Rows are points. Each copy is the shape, with its points in the same order, turned, moved and blurred by noise. Is it also mirrored, or only turned?
In the rows, zero is written as 128.

Shape:
[[130  82 170]
 [ 79 157 128]
 [127 140 143]
 [131 101 145]
 [134  96  99]
 [148 151 140]
 [187 132  63]
 [ 70 131 114]]
Copy 1 (8 x 3):
[[ 46 120 114]
 [134  83 145]
 [106 125 131]
 [ 76 120 106]
 [102 113  70]
 [117 149 129]
 [148 167  51]
 [124  65 124]]
Copy 1 is: mirrored
Copy 2 (8 x 3):
[[ 99 135 205]
 [175  96 131]
 [143 129 148]
 [110 128 170]
 [ 91 108 129]
 [143 159 139]
 [ 90 152  69]
 [158  77 135]]
Copy 2 is: mirrored
Copy 3, 8 rows:
[[166 116  73]
 [ 99 170 132]
 [145 135 131]
 [146 109  98]
 [112  83 114]
 [156 125 146]
 [121  49 178]
 [ 84 152 109]]
Copy 3 is: mirrored

Shape, 10 rows:
[[139 134 119 160]
 [166 138 157 150]
 [119 138 171  91]
 [161 123 135 124]
 [ 17 158 136  88]
 [ 94 131 163 132]
 [119 163 115 124]
 [165 111 115 138]
 [119 146 195  68]
 [157 102 106  96]]
Copy 1 (10 x 4):
[[157 151 134 142]
 [165 142 172 117]
 [112 102 147  86]
 [166 138 141  98]
 [ 37  92  83 135]
 [113  95 143 135]
 [121 157 119 121]
 [185 143 127 111]
 [ 86  94 160  61]
 [172 129 101  77]]
Copy 1 is: only turned
Copy 2 (10 x 4):
[[107 154 126 167]
 [145 181 130 168]
 [167 152 154 108]
 [148 160 109 145]
 [104  88 202  61]
 [140 129 172 136]
 [ 98 157 135 117]
 [131 152  94 162]
 [193 160 168  86]
 [147 139  77 123]]
Copy 2 is: only turned
Copy 3 (10 x 4):
[[ 87 117 143 136]
 [113 152 143 147]
 [156 144  92 114]
 [131 133 153 130]
 [121  88  12  76]
 [122 121  81 142]
 [ 95 128 117  95]
 [117 118 167 130]
 [176 165  75 115]
 [157 106 157 105]]
Copy 3 is: mirrored
Copy 4 (10 x 4):
[[116 133 101 166]
 [ 89 139 124 135]
 [144 165 160 120]
 [124 122 128 130]
 [220 222 145 171]
 [135 174 154 166]
 [151 162  95 141]
 [116 101 115 145]
 [147 186 183  97]
 [154  89 132 129]]
Copy 4 is: mirrored

Shape (10 x 6):
[[126 172 115 159 113 117]
 [118 110 123 149 127 147]
 [146 112 132 134 126 123]
 [116 140 112 153 134 114]
 [115 149 138 151 108 153]
 [194 134 114 161 237 145]
 [150 136 128  81 105 142]
 [123 132 113 153 123 126]
 [116 136 176 160 120 132]
 [145 122 146 153  90 144]]
Copy 1:
[[ 61 122 132 176 115 127]
 [123 134 116 144  90 129]
 [118 138 150 136 111 116]
 [ 87 127 114 150 108 107]
 [ 88 137 120 154  98 159]
 [179 143 128 218 177  89]
 [113 109 166 114 134 160]
 [ 98 127 122 152  99 120]
 [ 91 184 120 148 104 147]
 [105 151 156 150  81 151]]
Copy 1 is: mirrored
Copy 2 (10 x 6):
[[ 96 122 110 152 101 131]
 [145 125 112 132 140 152]
 [145 131 127 123 135 119]
 [106 122 101 132 133 130]
 [128 128 126 147 107 167]
 [105  23 130  57 144 121]
 [155 155 140 101  82 128]
 [125 122 105 137 125 140]
 [110 133 158 146 143 164]
 [146 129 149 154 115 138]]
Copy 2 is: mirrored
Copy 3, 10 rows:
[[107 131 135 156 131 170]
 [113 124 113  96 128 145]
 [132 136 122 104 132 129]
 [116 110 125 132 124 145]
 [ 82 144 131 110 141 157]
 [163  98  34 130 206 106]
 [148 148 172  91 159 153]
 [112 122 120 123 123 150]
 [ 83 160 127 123 129 115]
 [112 171 126 108 121 152]]
Copy 3 is: mirrored
Copy 4, 10 rows:
[[118 171 162 120 113 143]
 [120 113 128 150 122 142]
 [147 125 138 136 140 123]
 [109 155 135 139 126 129]
 [117 124 155 120 103 152]
 [121 147 130 142 249 181]
 [179 127 118  97 116 138]
 [121 143 140 142 123 136]
 [106 104 175 114 125 120]
 [151 115 168 143 108 134]]
Copy 4 is: only turned

Shape:
[[113 115 104  97 101 157 164  87]
 [159 133 108 150 128 134  79  99]
 [136 101 159 138  91 132 128 165]
 [142 111 102  71 156 111 138 124]
 [146 171 100 156 161 125 151 137]
 [123 201  94 129 147 151  71 101]
 [115 159 160  72 162 130 117 161]
 [154 181 151  51 142 139 125 160]
 [142 175 101 140 124 141  71 169]
 [125  98 111 140 123 204 166 108]
 [ 58 133 125 114  96 203 107 143]]
Copy 1:
[[133 100 134  99 107 137 206 136]
 [155 157 157  62 135 102 130 113]
 [118 137 158 131 142 106 135 189]
 [163 111 120 148 147 129 159  94]
 [122 181 106  96 146 163 132 108]
 [161 151 108  45  84 140 108  94]
 [148 118 124 162 101 151  87 122]
 [190 128 129 158  97 178 106 135]
 [169 152 111  72 127 125  81 154]
 [ 99  89 161  68 148 166 179 143]
 [117  59 120  79  77 135 122 179]]
Copy 1 is: mirrored
Copy 2 (11 x 8):
[[ 79 171 155  90 135 158 140  89]
 [114 117 128 174 136 138 122 111]
 [155 102 141  85 169 115 137  87]
 [105 152 123  93 137 156 112 166]
 [144 180 118 150 144  93 112 139]
 [111 155 172 204 137 144  88 127]
 [152 140 196 107 161 147 103 185]
 [178 149 187 110 122 168  99 174]
 [167 135 138 175 163 144  78 114]
 [110 184 136 116 178 152 186  79]
 [118 157 204 119 212 164 114  77]]
Copy 2 is: mirrored

Shape, 14 rows:
[[141  99 138 108  44 103 128 119  84]
 [ 85 128 168  93  93 116 136  89 107]
 [146 115  87 128  92  70 111  87  52]
 [203 152  76 104 119 130  93 122 144]
 [129  97 130  76  97 155 161 113 116]
 [118 125 132 130  99  79 143  90  82]
 [181 156  85 149  72  96 104  93 136]
 [193 170 105 122 131 147 117 183 145]
 [132  82 178 100 145  96 142 103 147]
 [142  82 158 122 149 158 137 135 151]
 [242 142 144 128 160 169  97 135 141]
 [130  93 153 106 152 144 106 140 157]
 [114 119 135 131 105 151 152 112 131]
 [154 102 143  80 113 155 184 152 138]]
Copy 1, 14 rows:
[[ 88 127 151 136  63 117 134  92  59]
 [ 70 115 180 114  99 152  98 118 112]
 [ 87 147 146 127 147  86 156  68  61]
 [177 183 114 138 109 114 146  79 146]
 [109 160 163  91  69 156 135 135 100]
 [ 73 117 170 124 128 110 149 102  96]
 [119 137 104 145 106 100 159  51 141]
 [183 167 108 174  93 118 147 144 153]
 [146  87 206  88  99 135 132 130 119]
 [169 104 148  93  91 161 143 162 120]
 [226 147 127 166 114 176 171 112 141]
 [176 112 150  92 103 146 108 152 125]
 [101 120 132 104  92 156 140 143 127]
 [140 154 173 112  48 150 156 167 120]]
Copy 1 is: only turned
Copy 2 (14 x 9):
[[150 103 195 166 117 147 125 148  66]
 [114  89 179 111 118 128 119 170 130]
 [131 131 172 150 118 109 100  77  63]
 [177 166  89 158 107 185  87 117 107]
 [116  83 127 138 134 167 109 178  91]
 [129  98 173 131 121  98 132 114 102]
 [175 144 129 192  88 149 116  89 119]
 [187 177  75 141 153 194 151 136 115]
 [184  77 139 118 152 108  92 182 127]
 [156 103 104 148 195 145  99 189 132]
 [219 145  95 140 193 216  84 117 140]
 [161 133 113 131 171 142  89 200 136]
 [123 101 127 157 148 145 134 163 134]
 [157  74  98 132 157 180 140 186  89]]
Copy 2 is: only turned
Copy 3, 14 rows:
[[129 144 165 121  71 126 123 121  57]
 [133 171 189 114 136 120 132  97 110]
 [ 63 147 143 180  82 110 131 119  68]
 [113 104  52 125 112  96  83 127 100]
 [156 118 140 119 136 159 126  85  83]
 [103 147 171 161 118 106 145 130  97]
 [106 106  99 138  78  52 123 132 100]
 [154 115  47 117 110 126  91 166 133]
 [119 108 184 109 182 129  98 142 101]
 [153  82 152 117 149 161  83 132 135]
 [165  92  71 148 137 111  18 162 119]
 [125 104 141  92 151 158  73 130 140]
 [154 113 150 131 123 133 130 106 137]
 [182 103 124 110 150 168 123 130  92]]
Copy 3 is: only turned
Copy 4:
[[135  80 116  88  72 117 131  98 129]
 [100 125 140 133  73 128 182  90 148]
 [128  74 129 126 128  92  98  52 114]
 [174 155 143  94 171 131  80 118 159]
 [103 124 122  78 110 170 158 108 137]
 [112  87 135 138 115  97 155  85 124]
 [174 109 120 114 156  82 102 108 178]
 [178 175 122 117 160 146 100 172 122]
 [ 92 103 203 118 112 146 163 141 144]
 [102 117 161 122 127 193 141 168 146]
 [209 138 175 127 171 197 106 158 145]
 [ 96 142 173 128 112 177 119 160 153]
 [105 117 110 125 123 152 162 132 157]
 [116 134 133  65 126 176 170 156 115]]
Copy 4 is: only turned

Shape, 17 rows:
[[124  97  81 114 125 180 137 140 120  65 130]
 [168  86 176 130 120 110  88  87 139 145 111]
 [ 79 131 119  90 123 184 109 131  85 197 149]
 [ 44 106 116 102 140 186 108 127  75 236 110]
 [140 102 108 168 143  85 121 115 131 180 112]
 [172 125 172 161 159 108 123 136 148 158 102]
 [146  71 155 135 110  74 119 115 167 168 140]
 [ 91  86 163  93 123 133 125 131  39 182  91]
 [116 132 157 134 136  68 121  93 162 177 128]
 [ 75 111 136 142 124 180  99  89  59 178 139]
 [161 117 164 182  85 113 160 115 149 166 127]
 [142 139  85 111 103 131 120 115 113  77 106]
 [110 116  99  55 105 152 114 110 125 114  84]
 [165 113 146 145 169  94 173  94 140 143 143]
 [171 133  78  86 120 121 119 136 111 112 143]
 [113 119 172 179 116 110 113 142 134 117 151]
 [134 129 132 159 127  99 146 108 158 146 143]]
Copy 1:
[[198 123 132 121 135 189  94 135  91  77 132]
 [120 106 155  77 127 109  72 133 136 175 110]
 [ 63 129 106 100 139 192 130  97  73 101 115]
 [ 28 111 130  76 160 217 139  79  89  94  91]
 [123 118 119 107 189 124 121 115 157 159  68]
 [121 146 173 112 185  98  97 123 130 186  96]
 [115 136 130  81 136 124 128 153 176 190 110]
 [ 57  78 151 103 148 189 124 150  60 146  86]
 [ 94 128 149  90 149  82 153 126 146 152 100]
 [ 54  72 119 121 147 181 105  88 102  99 123]
 [123 141 154 159 134 124 110 110 160 195 102]
 [186 121 128 133 122 133 104 144  90  92  82]
 [153 129 142  83  89 166 120 125  73  83  80]
 [161 111 151 120 175 104 148 107 133 189 131]
 [184 137  80 107 140 134 109 145  77 131 100]
 [102 136 150 149 161 118  98 169 150 140 136]
 [136 133 135 127 147 112 137 118 153 146 118]]
Copy 1 is: only turned
Copy 2:
[[ 79 141  91 163  97 189 145 147 122 132 116]
 [141  72 148 157 155 139  93 104 187 101 148]
 [177 125 161 102 123 215  81 171 103 158 106]
 [186 115 195 117 169 226  90 189 111 186  82]
 [165 108 144 172 171  98 110 145 140 152 129]
 [136  98 156 137 162  98 118 165 182 110 171]
 [135  55 156 158 136 101  96 104 149 151 156]
 [175  87 214 121 161 197 135 144 112 112  78]
 [151 104 161 116 176  96  93 104 159 160 159]
 [162 146 181 153 158 212  63 156 108 120  97]
 [144 124 191 168 107  94 105 136 165 131 174]
 [122 155  89 145 107 151 141 111 153 117 102]
 [131 120 112 122 117 206 149 112 166 157  90]
 [144 118 140 151 166 109 136 117 134 124 207]
 [158 115  77 125  95 146 146 130 121 119 124]
 [ 88 123 168 138 135 102  76 138 131 109 135]
 [131 129 147 146 140 106  99 120 141 152 166]]
Copy 2 is: only turned
Copy 3, 17 rows:
[[135 110  75 144 100 137 160 192 146  57 102]
 [153  94 110  98 143 174  87 108 114 149 120]
 [ 84 175 112  93 153 159 148 235 114 139 117]
 [ 56 137 109  71 172 143 164 248  97 180 103]
 [146 100 104 127 135 126 135 152 136 201 145]
 [144  84 157 150 146 164 115 118 144 172 123]
 [138  84 115 103 105 148  81 126 129 176 164]
 [119 109 153  74 170 116 125 217  68 142  97]
 [117 117 126 122 157 130  98 123 134 181 176]
 [ 85 154  80 102 160 143 156 188  67 157  89]
 [131 133 145 125  83 129 116 105 138 190 112]
 [179 135  86 129 137 110 147 161 158  79 114]
 [133 122  91  71 150 131 137 186 157  69 121]
 [146 103 143 149 115 149 163 112 113 148 167]
 [193 141 101 125 121 157 138 189 154  96 147]
 [117 119 110 176 115 122  86 141 116 147 113]
 [130 124 113 152 113 128 126 122 145 160 156]]
Copy 3 is: only turned

Shape (15 x 12):
[[116 111 132 131 172 152 125  99  87 194  84 129]
 [138 133 103  60  93 106 149 155 164 138 148 120]
 [107 183  79  95 101  77 134 144 118 136 184 123]
 [126 111 164 157 185 184 119 114  97 159 148 136]
 [ 84  74 116 152 117 165 128  88 109  84 121 199]
 [122 177 123  95  76  92  85 151 180 140 146 135]
 [129 102 138 147 141 183 150  90  81 181 138 105]
 [ 64 138 106 154  91 144 127 110 162 127 102 162]
 [106  88 176 148 147 124 124 119  73 153 102 114]
 [110 120 143 108 170 111 101  68 140 166  98 175]
 [ 94 102 114 135 100 138  84  53 140 108 121 135]
 [ 69 150 109  79 128 121 146 145 156 109 169  88]
 [141 190  86 109 103  87 152 144 173  79 141 101]
 [101 120  51 118 113 106  91 152 170 102 138 128]
 [112  89 132 165 147 118 169 115 132 163 171 109]]
Copy 1, 15 rows:
[[ 95  83 133 153 169 116 163 105 113 188 134 182]
 [167 167 134 128 120 172 158 174 186 140 112 119]
 [ 90 183 131  98 113 134 111 201 181 152 121 124]
 [ 84  88 137 140 169 153 118  84  91 145 157 137]
 [106  33 173 106 115 107 129 109 161  83 134 120]
 [153 160 152  94  77 139 110 166 169 194 119 116]
 [101  74 131 157 176 134 155 148  85 141 176 139]
 [118  48 135 115  75 120 139 159 156 161 110  98]
 [ 95 105 150 115 131 120 183  98  81 141 150 179]
 [123  80 131 121 135 114 135  82 180 195 151 177]
 [161  50 155  80 126  90 116 141 165 142 164 149]
 [129 131 114  60 133 187 141 183 156 135  99 132]
 [151 178 108  78 112 108 122 175 166 149  85  76]
 [154 115 120 112  80 121  83 173 171 124  78 150]
 [ 98 110  73 130 110 152 142 133 115 124 176 153]]
Copy 1 is: mirrored
Copy 2:
[[112 133 114 167  98  49 132 143 101 116 157  92]
 [ 84 167 151  89 111 166 155 104 142 150 122 104]
 [113 178 121 119 101 210 149 141 116 154 163 141]
 [111  60 123 160 137  76 108 131  76 117 162 106]
 [105  80  92 174 124 102 157  78 121  69 104 181]
 [126 171 103  87  97 182 103 126 161 161 108 105]
 [110  98 121 141 112  54 141 105  61 136 182 108]
 [121 127  58 146 108 115 147  86 181 123 131 144]
 [149  97 157 180  83  74 112 109 118 115 160 118]
 [ 87 154 100 184 101  90  85 125 109  93 109  98]
 [148 137  77 143 120 115 112  47 115  85 115 129]
 [111 128 127 135 110 199 167  86 151 138 158  73]
 [142 188 131 132 168 198 153 113 160 182 115 118]
 [133 160 106  97 150 175 151 112 174  89 136 120]
 [ 81 110 139 151 135 112 121  83 129 132 212 125]]
Copy 2 is: only turned

Shape, 17 rows:
[[150 101  88  98  70 161 125 123 133 127  98  88]
 [119 121 103  72 139  76 155 131 136 174 162 176]
 [129  92 101  99 116 118  77  83 148 107  80  82]
 [134 130 101 114 154 101 119  99 124 163 153  82]
 [ 90 128  88 158 118 131 156 102 160 132 145 115]
 [134 141 130 137 127 103 135 108 121 139  99 143]
 [199 180 116 173 112 147 147 117 138 141 188 222]
 [ 82 138 119 129 131 154 136 134 117 193 173 129]
 [153  87 119 106 124 162 193 183 143 119 126  71]
 [ 99 124 147 189 114 141  82 164 149 150 137 160]
 [ 69 117  84 158 142  99 154  90 151 101  75 133]
 [111 148 155 113 154 119 152 176  73  62 166 178]
 [ 67 161 121  89 158 159  80 164 138  89  88 101]
 [121  75  94 161 151 137 124 105 137 137 100 176]
 [102 138 152 148 137 162 108 170 134 118 140 140]
 [103 122 165  63 124 151  91 123 159 163 159 122]
 [162  77  83 106  80  84  68 174 156 110 130 141]]
Copy 1 (17 x 12):
[[179 157  95  95 136 140 144  82 144 156 137  67]
 [ 66  95 149 112 160 150 165  88 116 116 123 140]
 [203 130 106  68 131 176 132 112 168 165 134 131]
 [138 113 170 132 126 173 152 118 144 164 151 123]
 [ 96 121 117 127 127 133 117 138 169 187 110  99]
 [126 118 134 103 121 144  95 125 131 114 135 116]
 [ 48 142 108 142 143 117 149 197 132  58 159  64]
 [105 107 144 164 123 145 155 128  93 166  85  92]
 [161 170 127 163 134  74 148  50 159 158 139 110]
 [117 140  68 151 111 135 117 175  93 143 101 142]
 [118 109 115 100 142 146  57 122 193 168  91 135]
 [105 192 185 121 166  81 112 146 103  94  84 155]
 [179 190 139 118 101 171 126 114 149 138  39 154]
 [138  87  82 135 182 139 100 144 153 124 115 129]
 [137 165 115 154 110 117 130 154 108 127  87 139]
 [149 113 130 110  95 140 209 120 101 136  91 136]
 [132 188  62  88 174 165 159 103 118 141 168 158]]
Copy 1 is: only turned
Copy 2, 17 rows:
[[132 110 120 200 134 127 152 115 139 142 152  98]
 [159 125 127  75 132 119 134 135 122 145 128 203]
 [129 103 148 181  98 192 118 104 126 124 112 101]
 [136 137 124 117 160 172  93 137 167 128 124 140]
 [135  99 113  96 159 134  95  85 132 138 146  93]
 [ 84 129 139 105 128 151 137 113 126 128 146 133]
 [ 41 128 112  87 207  56 127  55 154 147 130 190]
 [140 111 117  88 131  88  79 135 189 130 165 137]
 [140 138  53 148 150  99 162 173 135 138 124  77]
 [ 78  80 166  96 129  71  91 123 135  83 125 109]
 [130  95 117  85 119 179 118  72  84 111 154  87]
 [ 88 182  70 100 118  73  97 121  82  59 146 178]
 [141 146 123 133  58 123 119  94 156  35 121  87]
 [ 90  44  97 101 116 145 123 100 117 123 140 136]
 [ 94 125 112 111 111  73 103 123 144  83 126 108]
 [146 136 140 135  70  95  92 133 175 146 103 145]
 [135  87 163 186 149 108 145 133  90  90  87 157]]
Copy 2 is: mirrored
Copy 3:
[[114 125 158 150 100 161 111  67 146 122 177  89]
 [158  20 156 162  86 151 146 162 131 111  98 111]
 [109 104 138 142 111 175  56  81  82 126 183 127]
 [149  96 172 131 130 116  88 146  95 112 138 119]
 [147  71 145  88 111 127  83 116 160 160 118 117]
 [154  92 126 144 114 140 131 157 116 150 156 115]
 [132 119 105 154  59 130 128 222 176 182  73  53]
 [161  93 169 150 120  90 109 145 187 110 107 139]
 [182 133 146 108 137 167 153  61 146  90 108  76]
 [141  96  63 174 121  75 109 123 169 158 118 126]
 [169  51 117  96 107 157  99 101 109 204 160 148]
 [123 118 101 115 109 142 217 153 128 129  69 167]
 [121 123 144 172 160 131 126  66  95 181 103 188]
 [190  89  95 147  55 157  96 122 140 159 146 142]
 [142 124  99 157 140 112 132 120 155 150  93 147]
 [113  84 149 195 157 155  96 123 151  91 105 148]
 [105  72  82 173  60 130 114  72  88  99 128  77]]
Copy 3 is: mirrored
